Each row is a point. The last column is the point's height on a tilted bowl or saddle (a function of degree 2), plus a little noise. Count its main directions that bend up, bend down and stay straight.

Points:
[[ 20   0  17  -5]
 [  5 -11  10   3]
 [-17 -19  -6  -3]
 [  8  21  31 -19]
 [-26  36 -11  -4]
 [ -6 -17  -2   5]
 [ -5   1 -37  -5]
 [ 10 -20  15   1]
 [ 41  -8   6 -11]
 [-15  15  16  -7]
 [-24 -41  20 -33]
 [-17   3 -13   0]
 [  8  16   3   3]
 [ 25 -31  10   5]
 [-60   6   4 -60]]
Directions: 0 up, 2 down, 1 straight

Points (23 x 5):
[[  8   1  -9  13  15]
 [ 32   6 -21  50  60]
 [-23  18 -11  -3  15]
 [-14  17   6  17  -8]
 [-23 -40 -19  11  10]
 [-25 -31   7   0   9]
 [-25  18   3  -2  11]
 [-16   6  31  -6  34]
 [ -1 -16  -3 -10  19]
 [-10 -23  -2  -6  14]
 [ 23   6  29  19  29]
 [ 18  -1 -21   5  21]
 [ 12 -25   5  -3   6]
 [ 51  19 -19 -13  24]
 [-38  28 -12 -15  31]
 [-27  37   0   4 -12]
 [ -7 -29 -20  16  15]
 [-47   8  -4   1  -7]
 [ -6   9   5   8   9]
 [ 60  26   6  -2  24]
 [ -8 -14 -30  -2  27]
 [ -1   7  18   1  22]
 [-11  10  11  34 -10]]
Directions: 2 up, 1 down, 1 straight

Points:
[[  7 -23  46  -9 -12  46  31]
 [  3  19   7  31 -36  56  35]
 [-38  10  29   8  23  -8  14]
 [  6   2  33  25 -21 -14  15]
 [ -3  15 -13  15 -28   7  13]
 [  5  32  12  28  10  -5   9]
 [-11  22  18 -28 -16  49  28]
 [-25   0 -22  25  -4 -18  15]
 [-14  -1   1  -3 -11  -6   9]
 [ -8 -28  21  -8  15  -7   9]
 [ 12  39  18  25  20 -11  13]
 [-16 -35  -1 -12   6 -14  16]
 [ -4   0 -25  -5   9 -14  -4]
 [-15  10  26  31  21  27  12]
 [-16 -20 -32  23  30   8  -6]
 [ 11 -24  41 -24  35 -10  15]
 [-17  13   8  -6 -38  18  28]
 [-18  36  -1 -29  21 -26  20]
 [ 15   0   5  43   7   8   0]
 [  5   2  25 -29 -38  -5  22]
 [ -1  17  17   2   4 -11   4]
 [-15  -5 -16 -22 -25   9  18]
 [-14 -27   9  27 -24 -47  30]
 [-18   1  -5  18  17   3   2]
 [  6  15 -14 -11   6  23  -9]
 [-25   4 -23 -18  22 -16   7]
 [-17  21  14   1 -18  -5  16]
 [-16  16 -60  -1 -31  11  12]
 [-27  -9 -13 -27   6   7  11]
 [-38 -17  15  38 -25  52  60]
 [-19   9   5 -17 -17 -29  17]
 [  8 -40   5  15   4  -2  12]
 [ -7 -21   0  23  13 -37  12]
 [  5   8  32  30  12  -9   7]
 [-43  13 -44 -14   2  26  14]
 [  9  25  46 -17  -6 -15  12]
 [ 37   5  -3 -19 -37 -42  31]
 [ 26  -1  -6  14  -7   5  -5]
 [-10 -26 -16   0  27 -14   4]
 [  1 -22  19  13   9  -3   5]
 [ -5 -21 -10  31   0  -1   7]
 [ 16   5  -6  26   9 -12  -5]
 [ -6 -17   1  -5 -17  12  12]
 [  0   4 -22  22 -12   3   0]]
Directions: 5 up, 1 down, 0 straight

Points:
[[ 14  17 -24 -32 -41  10  13  54 -50]
 [ 15  13 -30  30  -6  10 -11  10  -9]
 [ -1  60  11 -15   4   1  13 -10  50]
 [ 14   0 -22   6  28  -9   9  13 -13]
 [ 12  45 -11  30 -40  40 -14 -27  10]
 [  2 -17   0 -24   1   0  -8  -9  -4]
 [ 16 -16   0 -29  -6 -20  39   5  23]
 [-13  -4 -21 -26  -7  -7   5 -27   5]
 [ 19   5  11   4  -8 -10  13   9  -3]
 [-16  -5  -4  -6   5  -1   7  26  -4]
 [ -7  -3 -20 -50  -5 -25  47  -1  46]
 [ 40  29  24   1 -30  -8  -6 -39  -2]
 [ -8  10 -20 -13  -4  17  -5 -11   7]
 [ -5 -25  22  17 -35   6 -10   9   1]
 [-26  25   0 -16  13  42 -26  14  36]
 [ 21 -27 -15   1 -12   2  13   2  -3]
 [ -4  41 -16   8  -4 -16  24 -34  23]
 [-26 -15  23   6 -22  16  13  -6  13]
 [ 10 -25   4  21   7  15   2  14  -5]
 [-20   4 -17   8  -4 -16  14   5   2]
 [ 19  16  13  10  -2  35  -4 -21  22]
 [ 20  25 -18 -30   8 -45   5   1  10]
 [-43   1   6 -38  19  31   9  -6  60]
 [ -9  -9  -8  25  -4  -4  53  14  38]
 [ 15  -1 -19 -20 -43  -4  19 -11 -12]
 [ 13  28 -25  21  13  15  -5  23  -5]
 [-19  -1   9   7 -13  27  49  25  55]
 [ 26 -11  27 -35 -18  18 -25  30   0]
 [ -9  -9  28  -2  -4  17  18  -5  20]
 [-12 -30  44  -3   4   5  12  35  30]
 [ 28  -5  -3 -19 -26  46 -27   8  -2]
 [-18  14   6 -38   3   7   8   9  28]
 [ -2   5  -2  22   3 -17  20  25   3]
 [  3 -14  19  13  32   4   0 -26 -16]
 [-14  -3 -25  -3 -44  32  18  -4   3]
 [ 19 -23 -22  -9 -35 -29  16 -24   1]
 [ -1 -43  -8 -19  33  13  11 -19   6]
 [ 17 -16  27  18   9   2 -20  -5 -13]
 [-24   9  28 -19   2   1  -7 -11  16]
 [ 14  25 -18 -15  -5   2  25  -3  15]
 [ 16  -4  34  28   1  28  -5  38  13]
 [  2  -8 -15   9   2 -23  34  21  11]
 [ 11  29  -1 -28  37  33 -14   3  41]
 [ 16 -26  -7   1  -3  40 -13   2  10]
 [-13 -25 -25  -7   7 -48  30  -6   7]
 [ 17  10  -7 -16  -2  45  -6  21   8]
 [ 23   6 -21  15   3  -8 -20  10 -26]
 [-17   9 -29 -11  17   4  27 -29  27]
 [-19 -44   6  34   8   8 -46 -13 -18]
 [ 24  -1  -6  13 -12 -12 -13 -25 -12]
 [-38  24   3 -34  -1  -7   8  36  32]
 [ 12   8 -47  -3  28  21 -32   5 -12]
 [  3  27  -1   8 -10   7  -2   8  -1]
 [ 11  -2 -24  10 -27   2  -1  14 -19]
 [ 11   9  -7   2  47  22  -4   2  11]
 [ 13  15  30 -23 -34  23  14  16  13]
 [  9  -6  29 -26  43   4  32 -37  37]
 [ 14  -2 -20  13 -13 -29   1   5 -12]
 [-19  -6  13  14  40  10  50   5  52]
 [ -8  17  19  -5  -7  34   9   7  32]
 [ -7  21   9  11  12 -39  -7  17  -7]
 [ 33  30  -9 -30 -23 -28 -12 -34  12]
 [ 10   8 -12 -26 -13  -7  -5  19 -17]
 [  4  -9 -19  -2  26  -3  25  -2   8]
 [ 18  -1  14 -13 -15 -37  20 -29   0]
 [ -1  13   2 -13  25  12  38  14  48]
 [-18  24 -45  -3 -15 -20   4  17   5]
 [-45  13 -42 -19  20   5   1  -4  26]
 [ 31  -8 -30  -6 -39  -8   8  -4 -15]
 [ 22  -5  14  -5  -5 -24   5   1  -7]
 [ -3  17  15  41 -17 -21  23 -15   7]
 [ 13   1 -43  -3 -29   1  -5  -6  -9]]
Directions: 6 up, 2 down, 0 straight
